Each row is a point. The last column is the point's height on a tilted bowl or saddle (a function of degree 2), plus a little noise. Along how many of its main directions does it bend up, bend down or stay straight?

Points (15 x 4):
-.94 -.01 -.29 .71
-.39 .52 .51 -.13
-.52 -.69 -.37 -.56
-.33 .01 .12 -.01
-.40 -.23 .37 -.38
-.17 -.35 .01 -.31
.23 .33 .81 -.34
.06 .31 .38 -.01
.50 -.14 -.34 -.22
.75 .54 .13 .56
-.01 .09 .37 -.13
-.19 .04 -.11 -.01
-.14 .15 -.35 -.09
-.32 -.07 .83 -.94
-.43 .34 .39 -.02
Directions: 1 up, 2 down, 0 straight

Points (23 x 5):
-.10 -.03 .10 .04 -.04
.18 .41 .70 -.28 -.94
.15 -.35 -.17 .50 .17
.11 .90 -.23 .18 -.12
-.38 -.08 -.65 .03 -.33
.39 .41 .27 .28 -.26
.39 -.46 -.56 -.47 -.27
.23 .13 .31 .38 -.20
-.19 .07 -.64 .20 .13
.43 .00 .33 .28 -.16
-.05 .13 -.03 -.19 -.08
-.28 .39 -.19 .09 -.13
.06 .41 -.09 -.17 -.10
-.43 -.18 -.26 -.16 -.43
-.06 -.94 .09 .38 -.43
.26 -.11 -.63 .35 .43
-.15 .14 -.29 -.48 -.46
-.12 -.14 -.34 -.15 -.11
.59 -.18 .38 -.23 -.10
-.55 -.14 -.37 -.20 -.66
-.09 .22 -.37 .50 .39
.05 -.26 -.30 .04 .12
.33 .35 -.14 -.24 .15
Directions: 0 up, 2 down, 2 straight

Points, 46 rows:
.47 .45 .35 .08 -.29 -.65 -.01
-.59 .09 .50 -.34 -.21 -.07 .61
.45 .22 .63 .04 .02 .13 -.02
-.53 -.19 -.16 -.01 -.28 -.17 .33
-.42 .26 -.77 -.18 -.30 .14 .28
.33 -.07 .04 -.16 .11 .01 -.08
.55 -.63 .23 .13 .25 .42 .08
.01 .02 -.49 -.04 .05 .00 -.03
.15 .06 -.07 -.06 .14 -.13 -.11
-.30 .31 -.13 .71 -.47 .03 .94
.04 .11 .01 .10 -.02 .36 .05
.37 .24 -.51 .66 .28 -.05 .70
.18 -.08 .06 .13 -.94 .34 .64
-.06 .01 -.43 -.17 .46 .15 .22
-.49 -.42 .36 .21 .28 -.01 .32
-.03 .69 -.17 -.33 -.10 .09 .37
.06 .37 -.57 -.19 .30 -.26 .19
.40 .14 -.20 .08 .26 -.53 .11
-.25 .39 .30 .45 -.50 .07 .62
.17 .42 .16 -.10 -.28 -.08 .02
-.45 -.06 -.41 -.34 -.42 -.59 .26
.49 .18 -.64 -.24 -.13 -.07 .00
.24 .23 -.52 -.24 .20 .38 .20
.41 .37 -.31 .21 -.43 .07 .24
.37 -.25 .08 .28 -.45 -.74 .57
.52 -.08 .16 .08 -.14 .31 -.08
-.09 -.60 -.49 .46 .05 -.24 .54
-.20 -.43 -.48 .00 -.51 -.08 .41
-.16 .45 .66 .14 .13 -.46 -.04
.64 -.47 .34 .01 .14 -.01 .09
.17 .29 .47 .75 .10 .47 .30
-.20 -.34 .24 -.33 -.65 -.14 .69
.08 -.32 .51 .06 .45 -.17 .04
.11 -.08 .20 -.35 .16 .25 .21
.29 -.11 -.62 -.25 -.69 .13 .14
-.28 -.47 .46 .12 -.21 .02 .38
-.26 .31 .56 -.29 -.01 .01 .36
-.29 -.36 -.25 .07 .28 .10 .14
.20 -.31 .31 .58 -.15 -.64 .42
-.04 .60 .44 -.25 .27 -.19 .26
.03 -.09 .10 -.38 .10 -.06 .06
.48 -.08 -.59 .28 .02 .40 .04
.20 .18 -.44 .78 .33 .05 .72
.26 -.27 -.10 -.01 .04 -.10 -.06
-.10 .35 -.31 .21 .27 .36 .42
.20 -.05 -.12 -.03 -.45 .16 .02
Directions: 4 up, 0 down, 2 straight
